Rows are points. Any point is a mix of the corners, with weights that add up to 1. It lies inside the corners' shape when no weight is negative. Is each point inside? If not, which corners have a negative weight?

Corners:
(1): [41 31 48]
(2): [-16   6 -35]
(3): [-59 -30 -21]
(4): [60  6 19]
Points:
[-27  -7 -20] => inside
[ 9 14  3] => inside
[42 15 28] => inside
[44 11 24] => inside

Corners:
(1): [-10   3 -26  10 -13  31  15  12  23   0 -31]
(2): [ 33  -9 -34  12 -21  28 -10  16  30  28  -5]
(3): [-18 -15  16 -17 -17   1  15  22  -1   7  15]
(4): [-12  15  14 -40  11  29 -17  22  22  -1  10]
(5): [ 10 -33   9 -51  -2  34 -17  -6 -31 -15  -1]
(6): [ -2  -7 -55 -15  11  38 -20  30 -36   9  15]
(7): [ -2  17  30   6   8  17   6  26 -42   3 -27]
(8): [  3  -7   0  17   1 -12 -11  38  29 -20   3]
(9): [-21 -36  11  -1 -10  18 -24  -1  37  15   6]
(10): [ -7   8 -56 -15   5  15 -11 -60 -33 -12  18]
(11): [-23   5  30 -17 -31 -15 -24  28  38   4 -16]
(12): [-18  -4  16  22   7 -56  11  44  39  20 -37]
Points:
[  2   0   2   3   2  19   4   7   7  -3 -26] => outside (3, 6, 11)
[ -6 -10 -12 -17 -10  25 -12  10   9  -2  14] => outside (7, 12)
[  0 -10 -12  -8   0  19  -8  13  -1   6  -2] => outside (11)
[-15  -8  20 -14  -1   5  -5   7   1  -8  -7] => outside (2, 6)
[-6 -9  5 -2 -6  8 -2 35 15  4 -5] => outside (10)
[ -9 -13   8 -15  -9   6   2  17   0   3   3] => inside
[-6  8 -4 -1 -6 -3 -2 19  7 -1 -5] => outside (5, 9)
[ -2 -10 -24  -7  -2  23 -14  17  -3  10   5] => inside

Corners:
(1): [ 13  28 -32  14   3   7 -13   3  12  22  27 -20 -20 -27  25   8 -12 -27
  -8  23]
(2): [ -8  -6 -18   2 -23 -30  21  43  29   0  -5 -12   0  29  -6 -41  34  34
 -22   0]
(3): [-14  21 -56  22  -1   8  -6 -43 -28   0  22 -28   8  -5  -3  -1   2 -12
  12   2]
(4): [ 19   0 -37  35   0  17  11 -22  -5   1 -28 -30 -11  12   5  38  -3 -32
   5  -2]
(5): [ 57  -9 -46 -13  -2  23  40 -31  24  -7   9 -15  25  17  25 -25 -14  46
  45  -1]
(6): [-13   5   8 -32 -35 -13  33  28  -3 -14   6 -26  -1  15 -22  12  29  33
 -12  24]
(7): [ 18   4 -22   5  -6  19  35 -26  -7   6   1 -30 -30  -5  44 -15  14  25
  48 -16]
(8): [  4 -16   4 -22 -47 -32  39   7   1  19  14  13   0  48  14 -12  18   5
 -14   8]
(9): [ -8  -5 -24   8  10  10  -8 -45  22  23  11 -21 -30 -17 -20  16 -14   1
  -5 -13]
(10): [-29   7 -11 -36 -35  18  12  27  13  -7  -9  28  -6  15   8 -24  10   8
 -20  13]
(11): [ -9  31  24 -10 -32 -18   2  11  33 -10  10  -4  16  29   7   0  25  -5
   6  -8]
(12): [-32   6  24 -12  -3 -45  27  26   1  -9 -17  19   3  19   5 -12  -4  21
   0  20]
(13): [ -5   6 -31   6 -14  21 -28 -31 -23  31 -16 -38  20 -31  16   3 -18  14
 -13 -12]
(14): [-15   2 -16  16  26  40   3  -4 -12  12  23 -24   1  -4  14  19 -14   5
 -29 -24]
(15): [-13 -14 -32  -7  12   1 -33 -24   0  -7   9 -48 -23   9  25  20  -8 -15
  -5   2]
(16): [ 14   6  17 -53 -17 -29  34  50  -2   4  -8   4   3  32 -15 -49  12  -7
  -2  -5]
(17): [  7 -16 -40  -7 -33  -2  38   2  24  -5  20 -15  11 -10  30   9 -18   6
  53 -31]
(18): [ -2   4  -1 -35 -11 -39  -1  60  -1   8 -11  45   7  35  -5   3  50  25
 -12  -5]
(19): [ 48 -22  -6   5 -33  -8  27 -10  -1 -41   3   9  -7   2  19 -27   3  32
  26 -21]
(20): [ -1  21 -25  19 -14  26 -25   1 -11  26  16 -34 -30  25  -8  13 -40   5
   9   1]
(21): [-11 -31  -8  25   4  35 -20 -13 -10  16  10 -26   8 -10   2   6  -2  -9
  20  13]
Points:
[  7  -3 -14  16   0   2   3 -16  -3   6   3 -32  -6   6   2   3  -2   1
   3   0] => outside (10, 17, 18)
[ 12   9 -18  -1  -8  -9  16  -5   0   5   5 -20  -7   6  15  -1   4  13
   9 -10] => outside (10, 21)
[  4   5 -19  -7 -14  -3  13   0   5   3   1 -10  -4   8   8  -2   1  10
   3  -5] => outside (21)
[ -4  13  -4  -2 -24  10  15  -8  -1   4  19   0   9   0   7   5  -5  19
  19   0] => outside (2, 4, 15, 16)
[  3   3 -15  -2  -8  -6   8  -1   7   7   6  -4   0   7  14  -7   2   0
   2  -1] => outside (6, 20)
[  8  -4 -11 -17 -16   1   5   4   8   4   9  -5   6  10   7  -5 -10  11
   0  -1] => outside (2, 3, 4, 7)
[  1  -1 -16  -4 -15  -3  11   8   1   0   3 -11   2  10  12  -5   3   9
   7  -2] => outside (9)

Corners:
(1): [ 42  13  29   3 -23  -3 -15 -45 -12  33 -23 -35  -2  -7 -15  -7 -31   4
 -39 -34]
(2): [-17  13  11 -24   2 -27 -11 -18 -38  20  14   3  26  -1   4  -3  34  28
  23 -21]
(3): [  4  14 -12   2  -3  22   9   7  30  47   3  24   2 -11  -9 -10 -10  -9
  11  10]
(4): [-26 -15 -34  -8  -8   1 -31 -16 -27  37  13  15  22 -35  19  14  29  -6
 -36 -33]
(5): [-35  -3 -32  21  19 -21  -4 -50  -2   6 -19 -47  19  49  20  15   9 -14
  -1  -1]
(6): [  7  16 -20  28  13 -33   5  15 -11  17  45  -6  31 -12  38 -22 -13   8
  16  29]
(7): [ -1  31 -11   1 -18 -14  25  -8   2  42  33 -49 -18  34 -20 -23  15 -17
  13   8]
(8): [  9 -32  15   0  17  13   6   1  18 -19  45  23  10  18  18  13  -9 -17
  60 -29]
(9): [ -3  18  55 -35   4 -42  18 -24  -1  -3 -25  25   2   9   3   6  -6 -33
 -29  -1]
(10): [  9  -1  -7 -34 -19 -27   2   1   7  23  27  56  22  22   1 -25 -17 -25
  27 -33]
(11): [-23 -23  -9 -13  19  11  22 -18 -11 -13 -27  -7   2 -42  19 -19   7  -9
  -2   8]
(12): [-35 -22   7  -6 -31  15  -8   2   0 -17  11   3  25 -30 -10 -24  -3   3
  17  25]
(13): [ -6   1  -6  -1  30 -40  -8   1  -2  12 -28  14  -6   3 -28 -15  -1  10
 -25 -36]
(14): [ 17 -16 -11  11   5   4  10 -23  -1 -14  29 -22  29  31 -17 -37  20   5
  -5  14]
(15): [ 14 -55 -13 -22   4 -22  10  10  12  36   9   7   6  17   2 -27  25 -22
  10  -3]
(16): [ 14  -9 -45 -13  14   4 -32   8 -40 -27   5  -6  -4   5 -32  -8  49 -22
   6   7]
(17): [ -7 -16   0   3   3 -16  15 -23  -1  -1   3  21  11 -47 -13  -1  -3  18
  28 -10]
(18): [  6  -4 -12  20  -2 -30 -19 -20  29 -18  10  26  -7  -7  13 -14 -12  41
  23 -28]
(19): [  4   4  13  33   5 -13   6 -43 -34  28  -8   0  -4   1  -1 -38  22 -10
 -21  18]
(20): [  3 -15  14   1 -16 -11  25   6 -39 -31 -19 -11  -8 -11  11  -3  51  -5
  13  -6]
(21): [ 11 -22 -12 -11 -18 -15  30  -3 -31 -10  12  13 -24  48   3  -9 -22   8
  16   5]
Points:
[  2 -10 -11  -4   4  -7   2 -10 -14  -2   3   0   2   2  -2 -14  12  -5
   4   1] => inside
[  2  -5  -8   1   5 -20   3  -2  -7  14  14   2  13   0   8 -15   5  -1
   9   1] => inside
[  2  -2  -4  -4   6 -12   7  -8  -9  15   1   3   6   3  -1 -11   7  -9
   0  -5] => outside (12, 18)
[ -6   1 -13   1   5 -14 -13 -14   4  24   6   5   9 -15   0 -12   2   1
   5 -18] => outside (9, 14, 20, 21)
[  0  -3  -4   3   3 -10   2  -8  -7  10  16   4  12   0   7 -11   6  -1
  11  -2] => inside
[  4   3 -14  -2 -16  -1   5 -19 -22  25   4 -17   7  11  -3 -24  17 -25
 -18  16] => outside (2, 8, 13, 17, 18)
[-15  -5 -12 -21 -23  -4 -17  -5 -21  -9  -5  16  10 -31  13  12   1   2
   5 -12] => outside (7, 8, 13, 14, 15, 19)
[ -3  -4  -5  -3  -2 -10  -3 -15  -5  14  12   4  10   3  -1 -13  -1  -1
   4  -5] => outside (20)

Corners:
(1): [ 38 -21   9 -31  30   5   6  31   6  18  13   2  12  -5 -10  18  12  19
 -28   2]
(2): [  7 -33 -21 -27  21  13   7  12 -20 -15  -8  -2  36  -5  -8  -9  29  34
 -31   3]
(3): [  4  -6  -7   4   3   6 -17 -36 -23 -17 -31   0  29 -19   4   2   0  14
  25 -30]
(4): [ -9  -9  -2  -1  24   3  -1 -49 -16 -10 -30  21 -20  30 -22  -6 -16  -4
  13 -24]
(5): [ 60  15 -17 -25   3   6  31  31   8   1 -22  -1   8  -8 -20   4  20  23
  -5   5]
(6): [ -3 -13   2  -3 -15 -13   6  19 -14 -33  -7 -23 -35  12  40  -5 -11 -19
   6  -1]
(7): [-26 -14 -13 -27 -31 -19  12  29  -5  13  26  -7 -29  23  39 -22  -3 -18
  44  22]
(8): [  0 -15 -11  27 -29  11 -27 -58  -4 -25 -16  12 -20  10   5  11  -6 -12
 -12 -28]
(9): [ -7 -18  17  -2 -27   3  -5  13 -11 -26 -11   2 -30  15  18 -13 -22  26
  26  26]
(10): [-15   3 -29  22   1  -7 -41 -35 -30 -28 -34  -1  16  11 -23  16   7  24
  24 -38]
(11): [ 14  22   8 -35  19   3  17   6 -21   4  13   2  18  -6 -24  -4  26  32
 -21  -6]
(12): [-27 -13 -12 -10 -31   0  32  33 -13   5   0 -26 -36   0   8   9 -15  -2
  22   1]
(13): [-25   4 -10  25   0   6 -17 -49  10 -32 -17  -3   4  -2 -12   8  -3  26
  19 -24]
(14): [ 19  -5  16   7  17  10  17  29  11  28 -12   6  15  -6  -1   1  27  32
 -40   2]
(15): [-25   3 -20   8  -7  16 -43 -43  -5 -17 -36  11  25   6 -14  -4 -17   7
   9 -36]
(16): [ -8 -10   2  17  -9 -25  20  24  -3  -5  -2  16 -19 -16  12  21 -24  -7
   7  31]
(17): [ -8  10   8 -15 -20 -15   5 -13 -11  14 -17 -34 -21  13  13  10 -14 -17
  16  19]
(18): [ 35 -12  -1 -13  12  17  35  25  -1  29  23   5  40  17  -1  -5  -2  19
 -29   8]
(19): [ 33 -21  25 -11  15  19  25  32   1  -7  12  15  33  -6 -32   0  30   6
 -23  17]
(20): [  2 -14  -7   0 -20 -14 -11  10 -16  -4  -7 -27 -26 -11 -10 -20 -26  -7
   6  14]
(21): [-13  14 -23  24  32  27 -50 -46 -27 -19 -16  -1  14   4   7  16  24  13
   7 -17]
Points:
[-15  -4  -4   7  -7  -6 -17 -20 -20  -5 -16  -4 -15   3   4   7  -9 -18
  10 -19] => outside (2, 5, 9, 13, 18)
[  2 -17   6  -9  -6  -8  21  16  -5   1   7  -3 -12   8   1  -1  -5   6
  -5  13] => outside (3, 5, 15, 21)
[11 -4 -3 -6  0  2  5  4 -7 -6 -9 -2  2 -2 -9  0  2  9  0  1] => inside
[ 10  -5   0  -6   6   7  -5 -19  -7 -21 -10   6 -12  17  -5   5  24  17
 -11  -6] => outside (3, 12, 15, 16, 18, 20)
[  7  -2  -1 -12   4   0  10  13  -6   0  -4  -4   3  -3  -2  -1   1  10
   1   7] => outside (8, 10)
[ -2  -7 -15 -11  11   0   4  10 -11  -5  -4 -11  -2   7  -3   4   0  -1
   9   2] => outside (3, 8, 9, 11, 14)
[  5 -19  -3  -9 -17  -1   6   2  -7 -13  -7  -8  -6   9   3  -6 -13  -4
  12   0] => outside (11, 14, 16, 21)
[  4  -6  -1   3   0   2   1  -3  -9 -10 -12   1   0  -2  -5   6  -4  11
  -2  -1] => outside (7)

Corners:
(1): [-34 -28 -24 -18  -9  17   7 -12   3  37 -22  29  -3  17  17 -18  -7  -1
   5 -15]
(2): [-10  13  17  16  -2 -27  -5  32  -7  -5  41  -1   8  10 -19  18  17   2
 -39   4]
(3): [ 11 -11 -14  18  10  -1 -22  41 -14  -3  21 -12 -28  -5  -8  10  17  28
  -1 -12]
(4): [-18 -10  24  24  10 -17 -16  11  12 -35  -2 -28  26  12 -10   3  28   7
 -13 -10]
(5): [ -9  11  22   6 -24   4 -26  10  13 -17  20 -11   4 -12  10   7   7 -11
 -26   6]
(6): [-29  17  11   5 -27 -23  12  18  29 -34  26 -23  16  -3   6  -2   3  30
 -14  11]
(7): [  0   8  21  10   5  24  12  31  15  -5   2  20 -11 -16   5 -16  31  30
 -15 -15]
(8): [  7  16  26  22 -22 -21  -2  16 -25 -13   7 -33  15   0  27   2  36  19
 -31  22]
(9): [  9  15  13  27 -14   7 -12  27  -4   1   7 -25  18 -21 -29  -1   0   8
  -1   8]
(10): [ -1 -38 -11  -5 -13  -9  -4   2   6 -24  11   5  26   9  16 -12   5 -12
 -41  28]
(11): [ 31  10  -7  16  31  24  27   0  13  27   7  21 -30   0   1  23   5   6
   8 -16]
(12): [  0 -13  -5 -16   9  -1  24   1   3  16  -8   0 -31   6   4 -38 -35  -2
 -29  -4]
(13): [-11 -10  -3   8  13  33  36 -14 -13  -5   0  20 -26  18  -5 -25 -15  -6
 -22  21]
(14): [  9 -12   0 -41  22  22  15   0 -19  13   4  18 -17   3   8 -14 -13  10
  15 -19]
(15): [ 10  -2 -29 -25  12   6  20 -11  -4  -4 -11  37 -24  11   7 -50   6 -28
  -4  -7]
(16): [ -9   0  24  36  17 -27  -9  31  -1  -4  30  -5  17  -3  20  -7  -6  -3
   3  17]
(17): [  2  -6   0  -7  -7 -21   5 -35   5  -4 -12  40  -9   8   0 -22 -17   5
 -11   6]
(18): [  9   2   7 -25   4  27   0  18   6  -1 -17  21 -15  40  13 -22 -26  -3
  -4   2]
(19): [ -6 -32   1  -3 -22 -15  39   2  -8 -27  -6  12  -2  -4   1   9 -10 -21
 -18   5]
(20): [-21   8   8 -14   0 -16  -3  22   9 -14   0 -15 -11  -3  -6   3  16   7
 -20  60]
(21): [-24  -4 -23   4 -10 -12  13   2 -17 -24 -10  15  19 -11   8  -6 -25  -9
 -47   8]
Points:
[ -9  -3   2  -7   0  -1  11   2   8  -5   3  12  -2   5  -1 -13 -10  -3
 -15   4] => outside (3, 8)
[ -3 -12   0   2  -1  -7  -7   5 -13 -10   2   9   5   8   3  -8   3  -8
 -11  11] => outside (6, 7, 11, 12)
[-12  -7   8   9   0  -3   6  11   5  -8   9  -1  -1  -6  -3   1   1   9
 -18   7] => outside (8, 15, 18)
[ -2  -7   1   2   1  -2   5   9   2  -5   5   1  -3   3   3  -7   0   3
 -16   6] => inside
[ -1   9   7   6   8  -1  15  20  -3  -8   9  -4 -11   3  -2  -8   3   9
 -11   0] => outside (1, 5, 10, 17)
[ -4 -14  -9  -2   3   3  14  -6  -7  -6  -4  14  -8  12  14 -17 -15  -5
 -14  -1] => outside (2, 7, 9, 20)
[ -4  -2   1  -8   0  -6  -3  10   5  -4  -1   1  -3   8  12 -11   5   9
 -23  -2] => outside (9, 13, 16, 19)

Corners:
(1): [-12  -2  12  29 -23  -3  14  27  21  17  10 -10   1 -10  35  16 -15 -41
  35 -25]
(2): [  3   1 -31  -7   6   2  18   0  25  11  -9 -14   6  -2  35  28 -34 -23
  -1  -8]
(3): [ -3 -17 -21 -17   1  -3 -34 -23 -10 -11  12 -18  10  25  -7 -15   7   1
   6   2]
(4): [ 14   1  -4 -23  -7  -5 -10 -24 -35  38  29 -17  -4  30 -49  -6  52  44
 -29  13]
(5): [-21 -18  18  -9   1  15  30  13  45  -8  22   1  16 -32  20  12 -19 -36
  30 -22]
(6): [  0  -6 -25  32  18  23 -12   0 -17  60  -2 -10 -11  32 -16 -35  17  19
 -21 -15]
(7): [ 10   8  -1   7  -9  24 -29 -33 -12  18  13 -14 -40  39 -38  -2   0  18
 -13  -4]
(8): [-29  28   9  14   9  -2   3 -14  -5  13 -27   6  -5 -16  40  20  12 -12
 -26 -36]
(9): [  6  -1  -5  11 -10   1 -16  -3 -24  -7   0   8  -6  -3 -44  14  33   4
 -45  14]
(10): [-21  24  11 -13 -28  14  14  36  46 -17  29  15  31 -25  29   1 -27 -12
  28  -5]
(11): [-12  27  -5 -18 -15   5  -6  20  44 -21  38  -8  34  -1  -5 -12  -9 -42
  25 -27]
(12): [ 22  -4  14  -4  -6  -5 -44   2   3  25 -10 -36 -10  32 -11  -5  -5  -5
 -25  -6]
(13): [ -8   2 -23   4  -3   3 -39  -1 -13  16   1  -7 -23  -6 -21  12  38  34
 -14  19]
(14): [ 17  14 -32 -27  -8  -9 -10  -7 -32  -1  -4  -4 -30 -14 -29   6  -2   4
   5  12]
(15): [ -9  11  -4 -24  14   3 -11  -3 -10  25  -5   9  -6  35 -29  -3  42  26
 -15  23]
(16): [ 16  14 -24  33  -6   3  11  -9  11   0 -21  11 -32   4  14 -14  20   2
 -15 -32]
(17): [-12  -9 -16  12 -19 -10 -27 -10  -7  23  11  12 -36  19 -48 -12  18  20
 -38  -6]
(18): [-11  13  15  -3  -3  15  15  51  24 -23  39  -7  -6  -2  28  13 -14 -17
  10 -34]
(19): [-17  18 -18   6  16 -11  19 -16  -8  12  -7 -21 -10  15 -58 -32  -1  26
 -25  -5]
(20): [ 15  10  11  20  25 -21 -16   2  17  11  -5  23   3   2  14  19   0   4
 -18 -16]
(21): [  3  12  -2  -4  -5  -1  14  30  37 -29  38  11 -13 -28   2  -6  -1 -31
  -2  31]
Points:
[  0   8 -15  -5  -7   4 -12  -5  -9   6   5  -7 -12  10 -21  -6  15   8
 -18   2] => outside (1, 5, 20)
[ -2   4   5   3  -6  -5  -6  -6  -8   8   2   4 -10   8 -16   4  12  10
 -18 -10] => outside (2, 6, 11, 13, 21)
[ -6  10   1  -1  -7   1  -2   7   9  -4  12   1  -7  -2  -3   1   7  -3
  -2 -10] => outside (2, 6)
[  4  10 -13   3  -5   1  -2   1   3   3   2   0 -15   1  -5  -3   6  -2
  -6  -8] => inside
[  0  10 -10   0   1  -2  -9  -1  -4  14   2  -5 -15  10  -7  -4   9   7
 -13   1] => outside (5, 9, 11)
[ -7  11 -12  -3   6   1   0  -3   5   7   9   3  -8   4  -8  -4   8   9
 -10  -6] => outside (1, 9, 12)
[-8  3 -6 -9  3  1 -3  6  6  9 10 -4  3 -1 -8 -1  2 -2 -7 -3] => outside (1, 7, 16)
[  6   0   6 -14  14 -13 -27 -14 -22   8   6  -4 -23  15 -42   9  27  25
 -36  17] => outside (1, 2, 6, 10, 11, 16)

Corners:
(1): [ -6 -23 -23  23   6  15 -22   8 -40  23   2  -9  -4  20  15  21  -8  -3
  -1   4]
(2): [-16  -5  19   0   7 -10  12   5  17  17  31   2  22 -18 -11   7  14   1
  10   9]
(3): [ -5  12  15  -1  -5 -13   5 -13  -9   5   8   1 -12 -12 -19  -6  26  -1
  -2 -14]
(4): [ 10   2  31  -4 -26 -47  21 -22   0  37   0  12  -9 -30   5   1   4   3
   2   6]
(5): [ 29  11  12 -19 -14  20 -26  10  -3   5 -20   5 -16 -11  15 -10  19  33
  -3  -5]
(6): [-10 -12  13 -10   2 -26   1   8   2  -1  23   6 -18 -54 -13   1   6  36
  -4 -10]
(7): [ -8 -18  -2   5  -7  38   6  -7 -10  30  -2  -2 -28   9  18  22  -4   7
   6   5]
(8): [ 16  16   9  -4 -10  -7   1  11   3  12   5  -3  19 -14  -4  11 -30  26
 -16  -7]
(9): [  5 -21  13  -1 -11   4   8   0  -6  32  -8  25  -2 -13   2  26  12  11
  11   2]
(10): [  1  21  15   3   5  -6 -31 -33 -11  45   5 -24  22 -12  -4  -7   6   6
  12  -6]
(11): [ 17  10  -3 -32  -3   2  36 -15  -5   1   1  28  -2  -8  -7 -11  -8  13
   0   2]
(12): [  8 -34  -8   2  10  -3  23 -30 -22  16 -10   1  -7  -3  -4   7   6  19
 -19   7]
(13): [  8 -11   9   1  -3  -4  -3 -20 -11  -3   9 -13   3 -15 -23   0 -17  16
   8  16]
(14): [-41 -33 -15 -15   3  16 -13 -11  21 -37  10  12  16 -12 -13  -2  -7 -24
   9   0]
(15): [ 25  11   2  -9   7  13 -11   9  12  15  -3  12 -19 -16  -3  19 -16  -1
  -1   8]
(16): [ -1  51   2  -5   3   8 -33 -26 -16   5 -16 -14   8   8  26   6  34  29
  -4  -5]
(17): [-18 -44 -28 -19 -18  22  -4 -28 -22   3  -2   0  -5  29  -3   8  18  -4
  -1   3]
(18): [-60  14 -38  30   5  -5  23 -18  20  22  10 -33  14   4 -19 -15  14 -44
  21   4]
(19): [ 12 -16 -28   1  -9   2  23 -19   6  -2  13  -1   4  -1   8   5 -13   1
  10   1]
(20): [-37   4 -32  12   8  34 -47  10  27   0  -6   4  10  32   0  13 -33   3
   8  -7]
(21): [ -5  11  -4  16  -8   7 -15  -5 -15  14  23   0 -12 -18 -19  -8  20   2
 -19  13]
Points:
[-10  -5  -4   6  -1  -2  -1 -10  -3  20   3  -5   0  -1  -3  11   0   1
   5   1] => outside (5, 11, 14, 21)
[ -3   9  -3  -6  -4   1  -2  -5   0  -2   7  -1   4 -12  -6  -3  11   4
   3   1] => outside (4, 7, 10, 12, 20)
[-14   2 -28   5   3  33 -19 -13  -7   7  -6  -6  -6  22   7   6   2  -3
   1   0] => outside (2, 4, 6, 8, 9, 13)
[ -1  -3   0   2  -2   2   4 -22 -11  20   4  -6   2  -4  -3   5   5   1
   2   6] => outside (5, 6, 20)
[ -4  -8 -13  -8   1  14  -2  -8  -4   7  -5   9  -9   0   3   7   3   3
   4  -4] => outside (2, 4, 8, 13, 21)
[ -3   4   3   1  -3   0  -3  -7  -1  15   2   0   4 -11  -1   3   3  10
   3  -1] => outside (15, 17)
[-2  3  2  4 -2  0 -5 -6 -2 16  4 -2 -1 -9 -1  6  2  6  1  1] => outside (11, 17)

Corners:
(1): [ -7 -14  11  -6  -4 -27  -8  -6   9   5  -5  -1  11 -14   7   9 -18  -5
   3  15]
(2): [ -6  -7   1  -7  -7   1  -3   2   9 -22 -13  -8  -7   2  16  -6  -1   1
  31   5]
(3): [  4   4 -11  -2 -20   3 -11 -13  -2  15 -30   0   2 -40   7   8   0 -10
  14 -11]
(4): [ -8   7   5   2 -13   0   7   6   2  -5  -4  29   1   4 -13 -11  15  26
  -1  33]
(5): [  9   3  -6  11  -5   7  -1   4   8  19  -4  -4  25   2  20   7   8   0
   1 -12]
(6): [  9  -7 -11   0   2  -6   3  -3  -5  13 -19  14  11   1  -5  -5   4   0
   0  -4]
(7): [ -5   7   5  -6   4  -1  -6   1  12   5 -21  -3  -8   2  -7 -10  11  -7
  -5 -11]
(8): [  9 -12  -1 -10  -7   5  -8  -4   4   6 -12   4  -5  -2  -7  -7 -11  -4
  -5  13]
(9): [ 23   6   0 -11   1 -15   0  12   1  -9  -4  -2  -5   2  11 -10  -1  -3
   9  -9]
(10): [ -7   2   7 -13   1  -9  20  -8  11 -46  -7   8  -3  -5  18 -14 -10  -3
  -8   2]
(11): [ -9   3  10  31  -6  -1  -1   6  14 -15  -6  16   0 -12   5  17  -3  -2
  -3 -17]
(12): [ -4   1  -1  -4  -4   8  -8   9  -6  16  -5 -10   0  -5   7  24  -7  -4
  11 -13]
(13): [ -5  -7 -23  -5  10   2 -14   1  -2  17   6  -2  -2  -5  10  -5  -1   1
   9 -11]
(14): [-3 -2  3 23 -2  9 -3  5 -1 14 -8 -7 -4 -8 25 19  7 27  7 -4]
(15): [ 12   9   1   5   6   4  13 -11   2  16 -13  -2   3  -9  -9  -2  12  -9
  20   2]
(16): [ -5  -3  -6  -2  -6   2  -1   6   9  14   2   3   3 -10  -9  -9  11  38
  -1 -15]
(17): [ -2  -2   5   1 -21   5   4 -13  -2  11  -4  12  -3   0  -3  -1  -3  -4
   1 -11]
(18): [ -2  -3 -60  28  -5   7  35   7   9  20  -6   8   5   2  -3  12  18  -5
   4  -6]
(19): [  1  11   2  -1  -5  -8  -6  -7  -2 -43  -7 -10  -7   7 -14 -10   7   0
  -1 -12]
(20): [ -3  -2   2  -7  -5 -15 -14  -4  -1   7  -8  -5   6  -1  -9 -13 -41  -6
  -4  -8]
(21): [ -7  -5   7   9  -5   3   5   9   0  -9 -11  -7  -1 -22   2  -9   7  -6
  -1 -15]
Points:
[ -8  -3   0  -1  -7  -1   6  -5   2  -5 -13   0  -2   1  -8  -5  -2   2
   3   4] => outside (3, 5, 9, 11, 13)
[  1   8   9   7  -3  -8   7   5   5 -17 -14   2  -6 -14  -4   1  -3  -8
  -3   9] => outside (2, 5, 6, 13, 16, 17)
[ 1 -1 -4  3 -4 -2  2 -1  5  1 -9  3  0 -5  2 -4  2  2  5 -3] => outside (12)
[  0   0   1   1  -8  -2   1  -2   4  -1 -12   2   2  -8   4   1  -2   0
   4  -3] => outside (13)
[  3   0   6   0  -2  -3  -6   0   4  -2  -9  -2   0  -8   7   1  -5  -2
   4 -11] => outside (4, 18)
[ -3   4   7   5  -7   1  -9   1  -1   6 -10  -4  -6 -15   2   6   1   5
  13  -8] => outside (5, 6, 8, 10, 18)
